Each point is reached from the start by the listed moves, each made once or not at all, plus a little noise. Say if it took an odd or an even number of moves. Then give how often each move was made.
In the rows, zero is written as 100.

Moves:
(1): 100; 121; 86; 69; 71; 105
(2): 128; 68; 75; 127; 126; 48
(3): 113; 154; 118; 121; 130; 185
Start: 59; 112; 97; 75; 100; 107
Points:
71; 190; 102; 63; 103; 195 -> even (1, 0, 1)
62; 111; 99; 75; 99; 107 -> even (0, 0, 0)
101; 155; 75; 94; 125; 145 -> odd (1, 1, 1)

Moves:
(1): 107; 108; 89; 118; 122; 129; 104; 69; 86; 114; 52
(2): 114; 109; 116; 111; 90; 122; 111; 112; 104; 99; 95
(3): 85; 100; 118; 100; 137; 108; 129; 121; 117; 112; 82
(4): 76; 86; 102; 128; 86; 108; 73; 99; 94; 96; 95
(5): 129; 116; 115; 110; 92; 101; 85; 111; 113; 77; 114
(6): 109; 102; 91; 89; 111; 105; 94; 84; 93; 106; 110
(7): 106; 99; 105; 106; 101; 108; 93; 67; 83; 86; 102
(8): 85; 83; 69; 122; 108; 102; 109; 99; 96; 103; 100
(9): 100; 106; 115; 81; 79; 111; 92; 74; 136; 117; 89
Start: 110; 111; 135; 106; 112; 106; 114; 102; 107; 105; 98
Points:
131; 129; 154; 129; 173; 179; 144; 52; 92; 122; 41 -> odd (1, 1, 1, 0, 0, 1, 1, 0, 0)
106; 114; 142; 195; 146; 177; 123; 113; 115; 104; 36 -> even (1, 1, 1, 1, 1, 0, 0, 1, 0)
94; 116; 168; 86; 128; 125; 133; 98; 160; 136; 71 -> even (0, 0, 1, 0, 0, 0, 0, 0, 1)
138; 134; 177; 91; 132; 138; 106; 60; 149; 102; 96 -> odd (0, 0, 1, 0, 1, 1, 1, 0, 1)

Moves:
(1): 117; 87; 95; 90; 96; 104; 104; 99; 98; 106; 98; 99; 89; 98; 95; 97; 99; 101; 99; 101; 101
(2): 89; 98; 96; 103; 95; 100; 105; 104; 95; 113; 118; 105; 111; 90; 106; 87; 91; 95; 105; 115; 92
(3): 113; 114; 87; 106; 89; 86; 81; 98; 103; 92; 92; 96; 104; 79; 110; 90; 110; 94; 98; 107; 107
(4): 106; 106; 98; 99; 112; 113; 92; 112; 97; 114; 105; 106; 120; 106; 111; 91; 111; 91; 101; 92; 102
(5): 99; 117; 94; 98; 90; 94; 111; 91; 84; 106; 94; 95; 91; 116; 87; 90; 117; 90; 110; 112; 100
(6): 101; 89; 95; 115; 93; 101; 101; 98; 82; 88; 94; 101; 92; 99; 97; 106; 90; 106; 98; 94; 94
(7): 104; 104; 108; 101; 97; 115; 111; 103; 102; 86; 93; 101; 99; 96; 85; 98; 96; 104; 98; 112; 92
(8): 101; 96; 97; 119; 98; 96; 109; 101; 114; 100; 100; 95; 86; 107; 93; 106; 110; 78; 106; 104; 111
(9): 91; 99; 107; 99; 80; 94; 101; 107; 105; 90; 104; 111; 110; 109; 100; 106; 100; 97; 100; 105; 127
(10): 100; 95; 115; 102; 93; 96; 100; 107; 94; 110; 97; 104; 100; 101; 106; 95; 101; 94; 97; 106; 98
(11): 105; 83; 106; 93; 83; 82; 106; 106; 87; 80; 120; 109; 89; 95; 105; 95; 91; 93; 101; 86; 109
(12): 100; 121; 95; 95; 110; 99; 109; 119; 104; 87; 97; 105; 99; 100; 117; 116; 79; 124; 100; 101; 88
(13): 85; 99; 99; 99; 92; 91; 107; 129; 93; 92; 89; 92; 106; 81; 90; 103; 103; 97; 110; 98; 110
(14): 105; 83; 104; 101; 101; 95; 107; 96; 97; 101; 107; 104; 112; 101; 94; 93; 112; 103; 103; 102; 87
(15): 89; 90; 100; 87; 111; 111; 107; 108; 105; 83; 110; 119; 91; 117; 115; 98; 98; 83; 79; 101; 99
(16): 94; 100; 92; 94; 97; 111; 100; 101; 100; 91; 95; 76; 109; 105; 110; 109; 89; 94; 106; 99; 87
(17): 96; 107; 94; 96; 93; 93; 113; 88; 98; 104; 89; 100; 106; 84; 107; 109; 105; 97; 99; 101; 111
(18): 91; 90; 119; 99; 108; 89; 107; 102; 107; 81; 100; 109; 105; 114; 107; 86; 86; 98; 108; 91; 119
(19): 118; 76; 105; 96; 106; 93; 90; 88; 92; 84; 101; 102; 79; 92; 102; 122; 90; 98; 114; 110; 92
(20): 102; 115; 92; 96; 76; 87; 98; 103; 92; 95; 96; 117; 115; 89; 99; 114; 94; 89; 89; 105; 97
Start: 103; 96; 101; 100; 97; 96; 104; 106; 106; 89; 96; 114; 105; 107; 90; 91; 85; 85; 104; 98; 105
Points:
90; 34; 138; 108; 64; 49; 129; 120; 74; 39; 76; 138; 115; 86; 92; 111; 73; 75; 132; 107; 142 -> even (0, 0, 0, 0, 0, 1, 0, 0, 1, 1, 0, 0, 1, 1, 0, 0, 1, 1, 1, 0)
99; 65; 89; 86; 32; 69; 166; 122; 79; 49; 94; 154; 99; 88; 65; 112; 101; 17; 116; 165; 124 -> even (1, 1, 0, 0, 1, 0, 1, 1, 1, 0, 0, 0, 1, 1, 1, 0, 1, 0, 1, 1)
116; 24; 106; 78; 61; 102; 141; 106; 59; 34; 111; 131; 70; 84; 118; 106; 35; 50; 98; 123; 79 -> even (1, 1, 0, 0, 0, 1, 1, 0, 0, 1, 1, 0, 0, 0, 1, 1, 1, 0, 1, 0)
94; 138; 81; 75; 113; 105; 135; 124; 95; 84; 91; 139; 112; 130; 128; 95; 96; 67; 93; 105; 105 -> odd (0, 0, 0, 1, 1, 0, 0, 0, 0, 0, 0, 1, 0, 0, 1, 0, 1, 0, 0, 0)
106; 57; 92; 117; 20; 43; 128; 99; 71; 44; 118; 155; 93; 72; 99; 135; 57; 38; 115; 118; 137 -> even (0, 1, 0, 0, 0, 1, 0, 1, 1, 0, 1, 0, 0, 0, 0, 0, 1, 0, 1, 1)
86; 94; 102; 117; 82; 80; 148; 166; 113; 8; 74; 154; 133; 99; 117; 91; 86; 56; 103; 106; 151 -> even (0, 0, 1, 1, 0, 1, 1, 1, 1, 0, 0, 1, 1, 1, 1, 0, 1, 1, 0, 0)
101; 70; 118; 101; 7; 32; 176; 150; 52; 10; 84; 160; 82; 80; 88; 121; 38; 46; 137; 140; 145 -> odd (1, 1, 0, 0, 1, 1, 1, 1, 1, 1, 1, 1, 1, 0, 0, 0, 1, 1, 1, 1)
95; 70; 85; 127; 72; 83; 108; 154; 102; 50; 96; 139; 126; 106; 100; 83; 121; 33; 98; 102; 142 -> even (0, 0, 1, 1, 0, 1, 0, 1, 1, 0, 0, 0, 1, 1, 1, 0, 0, 0, 0, 0)
102; 119; 78; 101; 5; 71; 112; 152; 51; 23; 77; 117; 139; 83; 84; 92; 86; 40; 115; 109; 130 -> even (0, 0, 1, 1, 1, 1, 1, 0, 1, 0, 1, 0, 1, 0, 0, 1, 0, 0, 0, 1)
